Each row of a before or after table is a point. The points were changed in one or more steps. Then noise was added and the rows were shuffled. The steps act on columns, c1 being the first. Write out the steps. A step turns or swaps two columns, mirrors them in a line or flattens them onto one, adds a multiple of one to another, or multiplies or shifts one. Angles are multiples of 10 degrees, from the lower column toward the higher: turns from -170 to 170, lines from 10 to 170 but not 90. Use the fewest steps. Two steps may share a column if one is a turn and the other turns, adds or multiplies; they go together, in the order done. Otherwise the lowest column goes first.
(in the rows, 128 means zero)

Before, 8 rows:
[[140 169]
 [135 137]
 [138  36]
 [147 148]
 [131 118]
 [181 182]
 [127 175]
 [136 173]]
After (8 x 2):
[[ 97 160]
 [122 142]
 [ 92 157]
 [124 157]
 [215  92]
 [138 126]
 [108 204]
 [ 88 149]]
Steps: turn c1 and c2 by 60 degrees

Before (14 x 4):
[[106 106 138 110]
 [135 107 137 137]
 [140 249 158 100]
 [ 83 152  19 132]
 [119 125 137  87]
 [ 76 105  86  89]
 [138  97 125 138]
 [104 107 137  94]
 [ 73 108 112  90]
 [121 114 148 163]
 [128  89 139 120]
 [ 76  95  88 168]
 [187 126 150 118]
 [ 78 125 146 131]]
After:
[[ 80 136 145 124]
 [121 130 164 116]
 [142 124 122 131]
 [ 80 137 103 137]
 [ 83 135  80 145]
 [ 80 137  31 162]
 [120 129 150 120]
 [135 128 140 124]
 [124 129 134 126]
 [109 132 147 120]
 [137 126 133 126]
 [110 129 141 121]
 [184 118 151 119]
 [ 79 137 127 128]]
Steps: flatten c1 and c2 onto the line at 170 degrees; flatten c3 and c4 onto the line at 160 degrees

Before (8 x 9):
[[130  63 118 216  99 147 174  99 120]
 [177  78 116 226 165 137 173 109 171]
 [141 128 186 125 183 122 121 143  86]
 [155 173 146 140  64 123 117 111  90]
 [137 151 191 126  62 131 155 108 121]
 [141  88  94 197 147 102 201 121 146]
 [117  88 174 130 134  95  87 117 133]
 [154 153 145  86  87 143 141  70  99]]
After:
[[154 171 149  58 135 122 139 147  84]
 [140 128 184 179 112 119 114 126  79]
 [118  84 178 130 126  95 118 161  99]
 [137 150 194  71 154 126 158 112 122]
 [137  87  95 122  58 101 172  68 120]
 [178  80 111 128  29 135 169  96 179]
 [128  63 118  69  56 148 176 101 142]
 [157 158 143 104 184 146 183 148 111]]
Steps: turn c4 and c5 by -110 degrees; add 1 times c6 to c9; mirror c7 and c8 in the line at 150 degrees

Before:
[[109 123 173 162  64 137 147 132 183 131 135 117]
 [109 158 116 125  86  86 181 155 114 179 198 102]
 [136 130 129  86 138 145 130  99 152 140 106 199]
 [ 58 168 137 127 179 135  99 116 146 114 115 107]
 [156  62 200 204 101  97 105 100  97  80  68 151]
 [ 54  92 145 113 148 177  79 159 106  72 186 138]
 [127 180 144 197 155 180 119 196 119 144 134 110]
 [104 107  89 169  99 172  74 102 151 127  68 158]]
After, 8 rows:
[[143 155 114 125  86 111 179 155  89 137  40 103]
 [176 169 138 124 177 146  98 116 137 178 150 107]
 [104 130 128  84 137 147 132  96 144 132 138 204]
 [114 105  87 168 101 154  74  99 177 166 176 155]
 [238  94 150 114 146 108  83 158 179 132 118 137]
 [108  66 200 203  98  96 107  96  95 102 207 150]
 [125 184 144 199 150 115 123 198 181 139 112 112]
 [143 124 172 167  68 183 147 135 137 142 121 119]]
Steps: turn c10 and c11 by -140 degrees; turn c1 and c10 by -130 degrees; swap c6 and c9

Before:
[[116  80 137 129 185 114 114 126 125 188 175 138 115 133 111 146  57 146
  119  93]
 [165  93 173 110  78  77 194 149 173 168 177 165  68 107 103 174  83 103
  118 101]
 [183 171 137  68 159  95 164  75  90 144 182 107 113  90 189  67 136 155
  110 177]
 [105 169 224 156 159 189  86 132  97 157  78 174 110 113  94 103  60 205
  137 109]
 [151 140 164  99 171 136  86  75 165  85 129 200 185 102 189 169  83 154
   83 134]
 [111 116 143  88 103 148 111  73  87  85 148 180 124 111 169 150  54 148
  135 152]
 [162 128 212  90 142 171 124  85 134 137  70 149 153 168 108 159 127 161
  114 115]
 [174 114 148 138 173  78  92 156 112  72  68 171 180 130 129 133 160 124
  180 138]
 [135  72 169 137 120 144 197 127 163  87 146 194 163 150 185  73 158 142
   75 137]
 [160 152 120 151 173 131  82 154 115  89 178 101 177 120 185 127  53 147
  130 165]
 [113  92 224 102 156  89 131  93 117 159 181 171 136 198 105 138 133 181
   84 118]
 [122  94 131 136 109 104 111 161  83 164  78 172 116 100 159 142 107 165
  121 149]
 [145 115 116 163 110 107 117 108 167 106 152 108  81  96 158 164  92 125
  127 114]
 [105  83 221 158 110 150  87  96  90 136  83 210 124 195 156 102  76 120
  110 103]]
After (14 x 20):
[[136  73 170 137 120 144 196 123 164  88 148 194 160 148 185  71 158 144
   76 120]
 [145 116 117 162 109 106 118 153 166 103 151 109  82  98 159 168  92 124
  126 127]
 [161 153 120 151 175 132  83  83 113  91 179 101 178 121 183 130  54 149
  131 120]
 [105 170 226 156 158 188  86 135  99 157  78 173 109 114  95 104  59 203
  138 146]
 [123  94 133 137 110 101 112  89  84 161  78 174 117 100 159 141 106 165
  122 134]
 [163  94 173 111  78  78 192 127 172 169 179 164  68 108 102 173  84 102
  114 163]
 [151 142 165  96 172 135  89 165 166  84 131 196 185 102 189 170  83 155
   83  88]
 [112  94 222 101 154  89 134 162 117 159 181 170 137 198 106 136 135 183
   86 116]
 [111 116 143  88 104 148 112 156  87  86 147 181 124 111 170 151  54 148
  133  73]
 [116  81 136 130 185 118 114 154 126 190 176 138 114 132 110 148  54 143
  117 152]
 [103  80 221 157 110 148  88 169  91 136  82 206 123 196 158 103  76 120
  111 126]
 [166 128 213  88 139 170 124 169 134 136  69 151 151 167 107 161 127 162
  114 111]
 [173 115 144 135 174  78  91  99 112  71  68 171 178 129 128 129 161 124
  181 137]
 [183 169 133  68 159  95 164 141  90 145 185 105 115  89 188  66 134 156
  109  58]]
Steps: turn c8 and c20 by 140 degrees
